Each row is a point. The last column is the point's height on a tilted bowl or saddle (a function of degree 2), plus a little noise. Along how many of its main directions does it bend up, bend down or stay straight?

Points:
-.57; -.32; -.26; -.30
-.18; -.30; -.11; -.12
-.79; -.76; .36; -.94
.06; .27; .12; -.13
.08; -.05; .22; -.10
.41; .01; -.50; -.26
-.12; .05; .50; -.21
.36; -.38; -.06; -.23
.14; -.23; -.68; -.24
-.07; .08; .20; -.10
-.09; .04; .25; -.11
.23; .24; -.12; -.14
.35; -.31; .11; -.20
.37; -.07; .28; -.18
-.13; -.33; -.21; -.13
.03; .34; -.43; -.20
Directions: 0 up, 3 down, 0 straight

Points, 22 rows:
.17; -.35; .46; -.34; .05
.04; .14; -.27; .09; .29
.33; -.06; -.16; -.16; .21
-.78; -.05; -.28; -.31; -.41
.37; -.25; .33; .07; .09
-.03; -.04; -.18; -.23; .23
.32; -.05; -.47; -.42; .46
-.44; .40; -.79; .03; .59
-.24; .32; -.28; .02; .29
-.05; -.06; .29; -.36; -.04
.32; -.33; .25; .29; .13
.13; .14; .19; -.66; .19
-.12; .03; -.34; -.80; .40
-.15; -.35; .02; .38; .30
.17; -.05; -.20; -.20; .26
.71; .27; -.01; -.11; .25
.02; -.07; .21; .04; .11
-.61; .12; .11; -.54; -.68
-.30; -.03; .79; -.09; -.38
.23; .23; -.02; -.10; .30
.22; -.18; .12; .31; .13
-.15; -.23; .22; -.61; -.15
Directions: 1 up, 1 down, 2 straight

Points (39 x 7):
-.24; .01; -.17; .46; .26; -.03; .07
.04; .10; .94; .00; .18; .13; .39
-.63; -.18; .52; .20; .43; -.13; .61
-.36; -.05; .11; .25; -.12; -.11; .28
.37; -.18; -.17; -.10; -.12; -.32; -.21
-.15; .12; -.16; .18; .30; .21; .08
-.05; -.05; -.20; -.07; .04; .26; .16
.37; -.13; -.35; .35; -.17; -.74; .11
-.03; .33; -.01; -.21; .44; .16; .12
.42; -.34; .22; .08; -.14; .59; .77
.16; .26; .18; .09; .36; .39; .35
.04; .01; .22; .16; -.25; .56; .40
-.33; -.20; .37; .10; .14; -.17; .35
-.26; -.03; -.19; -.09; -.07; .34; .28
.30; -.12; .30; -.07; -.25; .02; .04
.13; .09; -.07; -.05; .39; -.16; -.13
.12; .18; -.03; .27; -.15; .33; .13
-.12; .43; -.36; .08; -.40; .17; .37
-.18; .44; .18; .24; .49; .46; .16
.45; -.01; -.04; -.20; -.33; .38; .36
.21; -.48; -.44; .73; -.14; .20; .02
.33; .64; .16; .33; .15; .43; .39
-.11; .57; .38; .13; -.41; .17; -.10
.02; .21; .22; -.16; .38; .63; .70
.01; .13; -.09; -.15; .24; .02; .04
-.16; -.10; .24; .43; .33; -.21; .06
-.32; -.17; -.03; .06; -.17; -.11; .37
.12; .17; .50; -.29; -.17; .09; .14
-.13; -.01; -.34; -.32; .41; .33; .19
-.04; .49; .20; .00; -.15; .21; .06
-.03; -.55; -.10; .10; .09; -.68; .27
-.27; -.02; .08; .27; -.05; -.50; .42
-.16; .34; -.13; .31; .12; .08; .02
.11; .31; .07; -.22; .03; .20; .18
-.02; .01; -.03; .30; .24; .52; .33
-.02; .24; .20; .11; .36; -.48; -.08
.32; -.11; .26; .06; -.10; -.85; -.11
.32; .00; -.07; -.28; -.10; .20; .12
-.46; -.27; .35; -.33; -.34; .48; .70
Directions: 2 up, 1 down, 3 straight
